Every row gives one point. Each table stands for the endless flat space through its points: a line for two points, a plane for three, and so on. Write the one point that lies in both, or say that there is none.

First (3 x 4)
[[-32 -16  -6 -51]
 [-44 -23 -32 -30]
 [ -8 -27 -14 -48]]
Second (2 x 4)
[[-36 -47 -30 -26]
 [-12 -20 -27 -41]]
They share: [-20 -29 -28 -36]

First (6 x 9)
[[ 54   9  30  51 -11  54 -29 -66 -37]
 [ 12  11  -9  46 -32 -15 -76 -64 -37]
 [-12  -3   8 -33 -41 -42 -21  -8 -35]
 [ 38  -8  -7  42 -26   4 -50 -70 -68]
 [ 41 -20 -24  21 -41  -7  -3 -39 -95]
 [  7  11 -24  36 -48 -22 -49 -30 -41]]
Second (2 x 9)
[[ 20   8  23  10 -49  -2 -18 -44 -40]
 [ 20  20 -13  34 -21  22   6 -28 -24]]
They share: no point

First (2 x 12)
[[-43  -8  32  -4 -22  37  18 -14  16  34 -29  23]
 [-11 -40   0  -8 -34  25 -18 -34  20  30 -61  47]]
Second (5 x 12)
[[-53 -32  46 -17 -25  35  20 -15  30  25 -54  38]
 [-43 -35  48 -41 -12  40   7  -1  24  23 -39  15]
 [-57 -33  54 -35 -20  39  18 -11  29  25 -32  36]
 [-19 -26  18  -2 -18  32   0  -6  17  26 -78   4]
 [-25 -15  14  -2 -25  38   4 -12  20  36 -62  18]]
They share: [-35 -16  24  -5 -25  34   9 -19  17  33 -37  29]

First (4 x 20)
[[ -6 -40  28  29  34  34 -35  11 -21 -64  53 -10 -28 -35 -32  -8 -45  71
   19 -24]
 [-84 -28 -60   0  -4  34  10 -17 -16 -18  15  54 -36 -16  -9 -44  12  19
   74  53]
 [-36 -52   0  12  38  37 -26  -2 -16 -51  45  15 -39 -31 -27 -26 -15  55
   47   2]
 [-66 -28 -88  25 -18  -8   1 -27 -29  10 -23  40 -14 -33 -28 -44 -15 -21
   45  70]]
Second (4 x 20)
[[-57 -52 -12  -4   4  61   3  -8 -43 -36 -34  29 -49 -33 -13 -30 -62  41
   42   9]
 [-34  -6 -37  52  -2 -27 -87 -21   9 -56  51  19  -6 -54 -64 -10  -9  25
    5  14]
 [-48 -47 -19   6   6  45   3  -6 -39 -28 -17  22 -38 -31 -16 -31 -51  33
   41  17]
 [-37 -33 -28  18   0  21  -7  -3 -27 -20   8  12 -19 -32 -23 -35 -38  17
   36  30]]
They share: [-36 -34 -30  27   8  13 -17  -8 -25 -27  15  15 -21 -34 -30 -26 -30  25
  32  23]

First (5 x 24)
[[ 23  -5  -4  40 -25 -24  32  59 -16 -19  65 -41  20  40 -23  -9 -40 -35
   50 -27 -23  37  -5  46]
 [ 11  19 -25  14   1 -17  20  41 -35 -10  39 -28  28  24 -24 -15 -40 -10
   44 -36 -24  16 -31  52]
 [ 66  27  -2  -6  -9 -55  54  56 -54  35  34 -23  -3  67   2  15  -3 -29
    7 -21 -31  29 -30  49]
 [ 50  61 -19 -44  29 -39  62  27 -62  57  10   9 -12  28  -2  19 -12 -29
   17 -54 -60 -12 -63  58]
 [ 36  -7  16  34 -19 -35  46  36 -12  -5  66 -29 -17  39 -16  -9 -15 -59
   31 -19 -29  35   0  27]]
Second (2 x 24)
[[ 21  25  12   4  -4 -40  35  31 -54  -5  49  -1 -33  51 -20 -12 -11 -24
   17 -14 -24  18  -2  61]
 [ 51  13 -18  10   2 -40  23  19 -30  25  31 -37   3  27   4  -6   1 -30
   17 -44 -42   0 -50   7]]
They share: no point

First (7 x 24)
[[ -31   45  -17  -39   -6    5   23   -6    0  -38   -8   12   40   42
   -44   52  -10   63   43   10   25  -14   -2   12]
 [ -27  -13  -32    8   -4   42   57   17  -21  -28   62   15   20   51
   -33   47   45    5   -7  -32   35  -48  -26   35]
 [  -3   32  -18  -25   25   18  -13   -7  -24   -1   22  -25   11   66
   -49   70   19   83   18  -33   50  -30  -22   58]
 [  -8   -1    1   -9   24   10   22   39  -39  -32   23    4    9   22
   -20   15   21   51   25  -10   58  -47    3   44]
 [ -45  -49  -42   32   58   18   35   71  -79  -26   32   47   16  -21
    -1  -27   59   -1   -1   22   21  -78  -12   59]
 [ -18    0  -40   46    6    1   10   39   32   -2   17   32   67   45
   -12   32   15   30   31  -30  -19  -25  -19   33]
 [  54   -2   71   -9   33  -25   -2   67  -26  -27   76   60  -18   -9
   -16  -17   43   34   13   -5   89 -107   79   51]]
Second (5 x 24)
[[-44  30 -36 -15 -26 -28  24 -22 -15   4  43  42  53 -10 -45 -22  13  29
   22 -37  41 -18  18  17]
 [ -4  24 -52   9  49 -24  29  36 -13 -33   5  -4   8  26 -39   8  17  63
    8 -25  21 -54   3  28]
 [-53  62 -49  -6  13 -59  16  14 -29  15  40  20  21 -10 -43 -39 -14  29
   55 -79  31 -45 -22 -15]
 [ 10 -62  25  15 -11  84  56  62  26 -76 -14  31  58  68   7  91  37  47
   13  68  21 -18  10  67]
 [-39  32 -10   8   7 -13  14  42 -23 -21  40  11  27  30  -9   4 -13   8
   66 -52  19 -42 -29  -4]]
They share: [-20   4 -15   5   4   8  32  34  -5 -32  17  21  37  30 -19  23  12  36
  31 -10  25 -33  -3  26]

First (7 x 24)
[[ 49 -33 -10  19 -14   2   5 -39   3  67 -36  53 -36  34  28 -51  19  32
  -23  16  -5  21 -28 -29]
 [ 39  30 -13 -67  -5  30 -38 -65  38  -7 -25  -4 -27   7  -5 -56   3  -9
  -27  -1 -31  55   9 -17]
 [ 71  68 -10 -40 -27  79 -45 -27  83   9 -33  18 -38  17 -21  -3   3 -19
   12  15  17  42  -9  25]
 [ 31  53 -23 -34  -2  13 -34 -47  30  55 -10 -17 -37  12 -16 -20  35  -6
   10  14 -13  32 -48 -31]
 [  2  51  -9  -4  18 -27  -7 -86  17  77 -12  -4 -83 -14   7 -53  47  16
  -22   7 -10  20 -74 -53]
 [ 76   5  10  37 -48  34   6 -36   2  36 -66  46 -35  -1  51 -38 -25 -10
  -42 -49  45  21  24  45]
 [ 32  54 -15   7  -6   9 -18 -42  35  84 -18  10 -63  12  -7 -11  41   9
   13  20  12  13 -74 -23]]
Second (4 x 24)
[[ 49  15 -63 -15 -33   4 -14 -24  -2  26 -35  15 -57  36  18 -18  22 -17
  -15  -7 -62  22 -34  24]
 [ 41   3 -64 -19 -38  14 -21 -32  10  37 -44  23 -54  38  19 -21  17  -2
   -7 -18 -65  26 -32  14]
 [ 33  60   1 -24  -6 -31 -30 -24 -19  10  -3 -29 -24  22 -26 -23  15 -22
  -19  30   1   5 -39   9]
 [ -3  38  -5 -38 -40 -25 -64 -68   3  54  -9 -19 -10  54 -30 -51  19  28
   -1  14  -5  -3 -57 -35]]
They share: [ 23  23 -19 -29 -22   0 -38 -38  10  35 -31   0 -28  28 -11 -26   6   8
  -2  -3 -23  19 -32  -5]
